Each row is a point. Two turns around zero, p and q, are shown by what they do to some points. Where does a point land after both, in the order given? Backwards means that the second turn is done in reverse. Each puzzle has new turns, and all numbers are rounded.
In the rows, zero is written as 128.

Turn p:
[135 135] => [138 131]
[189 171] => [202 134]
[104  89] => [ 88 106]
[ 84 117] => [ 84 141]
Turn q:
[119  93] => [159 110]
[188 120] => [151 184]
[ 67 157] => [84 77]
[138 142] => [117 141]
Where do these land?
q, then p: [ 68 143] => [75 96]
p, then q backwards: [113 120] => [124 145]
p, then q: [189  95] => [195 147]
p, then q backwards: [141 155] => [151 108]

Turn p:
[119  95 170 138] => [ 85 122 162 132]
[192 126  76  85] => [175  87  94  68]
[ 58 147 138 147] => [102 177 116 178]
[128 125  62 115] => [149 107  68 126]
[109 126 190 114] => [ 90 163 167 116]
[162 148 133 169] => [166 112 162 148]
Turn q:
[ 98 133 134  96] => [110 144 164 116]
[ 97 185  61  79] => [ 58 203 134 152]
[153 124 137 197] => [152  77  91 159]
[ 94 136 102 100] => [ 85 151 145 121]
[161 112 163  93] => [176 147 140  97]
[147 123 184 149] => [181  98 143 135]
[147  83 115 183] => [133  75  77 116]
Where do these land?
p, then q backwards: [100 109 173 174] => [ 75 178 128 132]
q, then p: [179 104 117  90] => [176 140 102  88]
q, then p: [ 87 132 164  92] => [103 162 175 109]
q, then p: [ 86 125 137  84] => [104 178 151 113]
q, then p: [ 99 106 129 175] => [ 79  97 116 137]
p, then q: [176 192  95 165] => [200 136  68 133]
q, then p backwards: [169 127  81 115] => [ 89 148 100  90]

Turn p:
[136 137 119 102  54  83 176 110] => [131  90 104  91 106  49 149 107]
[157 117 138 120 135 163 112 122] => [127 118 130 121 106 172 117 123]
[106 174 173 125 123 138 157 158] => [148 172 146  90 131 124 177 126]
[ 93 130 144  98  86  89 187  76] => [158  74 134  88 158  62 156 107]
[131  86  88 120 161 147  99 154] => [116 122  94 174 130 169 113 161]
[147 134  67 134 153 153 101 117] => [125 139  87 162 130 156  83 106]
[124 110 113 132 159 127  46 133] => [ 69 136 128 156 153 169  91 147]
[136 128 159 137 160  87 136 130] => [140 140 161 113 136 110 107 166]
[120 136 151 184 122 165 138 150] => [139 162 168 156 103 142 159 109]
Turn q:
[ 96 143 119  76 109  91 105  98] => [128 113 123  89 143  97  91  74]
[166 153 175 118  96 120 132 171] => [149 172 141 147  66 120 134 107]
[110  92 119 161 117 183 151  96] => [ 80 111 117 161 157 180 135 139]
[101 131  91 167 100 105 131 152] => [ 97 102  99 100  90 125 123 156]
[180  93 117 109  94  77  97  82] => [154 114  62 167 139  77 110  90]
[145 150 142 117 155 130  83 174] => [170 165 154 119 114 114 101 158]
[ 95 135 156 147 188 156 155 101] => [ 98 139 176 121 181 139 167 145]
[131  96 133 101 124 122 141 159] => [147  98 152 150 104 127 120 121]
[127 158 100 157 170 169 158 119] => [127 137 129 100 158 174 171 162]
Where do these land?
p, then q: [101 145  99 167 168 101 112 131] => [125 168 128  95 138  97 140 173]
p, then q: [142  90 104 114  31 101 146 121] => [ 88  39  97 144 108  94 123 102]
p, then q: [125 143 187 128 110 165  89 161] => [ 98 142 176 114 123 177 136  84]
p, then q: [124 135 127 163 147  95 186 126] => [156 155 106 140 100  78 155 131]
q, then p backwards: [126 146 147 115  97 151  79  94] => [135 179  94 141 153 126  94 116]
p, then q backwards: [122 115 157 118 132  88 143 142] => [115 129 124 149 169 107 120 147]
p, then q: [190 125 129 120 167 151 102 151] => [133 161 119 122 106 176  72 133]
q, then p: [101 105 106 109 146 190 116  88] => [142 141 143 152 155 204 112 140]
q, then p: [120 146  96 118 154 109 179 139] => [164  84 112 108 107 132 146 152]

Turn p:
[ 97 168  79 128 123 105 129 114 129  97 147] => [113 156 103 112 114 104 158  92 172 141 120]
[ 86 130 147 172  93 145 155 169  86  90 157] => [ 90 118 140 145 131 189 178  99 148  85 102]
[173 166  92 136 173 137 135 141 195 106 167] => [157 156 133  96 154 118  64 109 195 145  98]
[163 131 156 152 119  96 108 104 108 101 123] => [168 159 132 127 124 144 137 101 104 105 160]
[118 163  93 143 153  93  73 102 135 113  69] => [156 149  59 138 103  72 117  85 110 125 131]
[155 119 133 146 158 187 123 135  84 101 165] => [146 128 148  89 120 187 126 119 109 128  70]
[ 77 136 110 114 160  85 123 132  91 159 123] => [ 71 135  94 110 146  90 151 116  92 134 129]
[156  85 112 133  67 155 101 116  86 120 122] => [150 134 112 144  77 191 155 160 109 144 142]
[118 123  94 137 112 106 163 106 151 163 107] => [111 127 122 169 141 106 128 123 140 179 153]
[145 103 143  68 114  83  98 172  90 191 145] => [ 79 163 114 102 143 130 123 210  83 109 168]
[141  90 132 148 100 167 108 116 187 166 161] => [122  90 150 131  95 164  66 144 153 153 161]
[157 144 156 168  87 161 131 147 143  85  64] => [188 122 131 205 111 148 126 121 140  83 108]
[ 89  90 176  80 179  95 165 115 167 133 100] => [134  59 144 111 190  62 139 142 113 122 158]
[119 143 170  69 153 177 177 122 141 166 143] => [109  97 208 114 140  88 121 171 122 138  94]
Turn q:
[ 95  98  72 138  93  84 138 177 159 117 143] => [110  61 113 145  88  84 148 152 142 154  90]
[ 81 173 131 169 132 125  66 110 145 122 141] => [155 137 106 217 130 120 106 130 119 136 155]
[151 158  76  93 119 136  83 158 144 164 154] => [137  99 166 124 115  88  80 180 134 130 166]
[134 104 121 147  93 139  85  85 169 173  93] => [162 154  80 116  95  94  64 114 119 126 119]
[ 81 123 150 122 145 152 179 163  66 109 110] => [101 128 153 130 142 208 162 134 117 162  89]
[135  88 169 123  75 149  93  88 132  71 150] => [144 114  94 127  69 163 134  67 134  90 167]
[134 115 157 121 142 106 215 155 144 154 163] => [114 122 172  90 157 100 180  88 140 170 100]
[133 169 119  98  95  78  95 127  85 143  98] => [169 149 143 132  96 123 147 194  88 103 131]
[121 115 144 107 145 125 161 121 148  86 101] => [105 126 135 130 136 142 143  98 135  89  87]
[163 145 188 150 126 116 150 102 109 132 144] => [159 172 128 109 149 133 173  97 134 129 155]
[167 135 149 144 147 171 135 142 126 109  88] => [137 147 121 108 163 169 112 129 174 106 119]
[122 122 126 109 225 105  96 126  81 135 189] => [ 98  92 140 138 204 132 141 137  57 131 190]
[148 121  61 142 127 178 169 110 155 150  89] => [ 72 165 113  97 121 108  74 146 171 139  96]
Where do these land?
q, then p: [141 154 137 126 125 163 119 170  82  91 112] => [138  92 153 131 126 155  93 150 157 111  82]
q, then p backwards: [119  36 156 130 169 115 106  90 104 159 144] => [109  80 124 164 204  93  90 107  86 140 119]
p, then q: [133 131  81 159 167 173 120 116 179 155 124] => [169 130  85 118 115  99  65 144  90 122 128]
p, then q: [142 179 116 122 200 128 186 136 161 135 120] => [165 149 112 142 194  97 122 136  81  82  99]
q, then p: [100  44 105  93 114  56  66 110 100 168  92] => [129 176  57 132 124 178 210 186  77 144 117]
p, then q backwards: [115 158 150 155  99 149 181 162 140 111 101] => [ 97 174 140 126 148 121 139 149 167  74 116]
q, then p: [108 186 126 131  94 155 156 136 107 149 151] => [ 91 137 182 161 118 126  90 128 131  98 138]
p, then q: [167 159 156 131  76 140 129  98 106 112 101] => [162 167 125 119 120 140 171 124 185 135 150]
p, then q: [141 187 137 166 117 116 123 138 117 107 146] => [130 177 131 172 118 131 129 114 149  92 138]
p, then q backwards: [ 80  62 153 129 137  84  73  95 124 111 127] => [166  58 136 119 124 105  83 111 100 109 186]
p, then q: [135 137 103  95 119 134 154 136 168 108 142] => [150 108 144 126 147  85 113 115 147 118 101]
q, then p: [171 162  96 159  76 137 174 158 105  96 148] => [ 96 107 162 158 155 110 102 156 209 121 139]
q, then p: [151 137 146 114 150 133 126 164 180 158 148] => [159 119 133  94 152 111  97 130 100 116 173]
p, then q: [ 90  61 130  83 151 108  80  83 117 131 136] => [ 89  79 162  70  87 123 149 139  82 148 143]
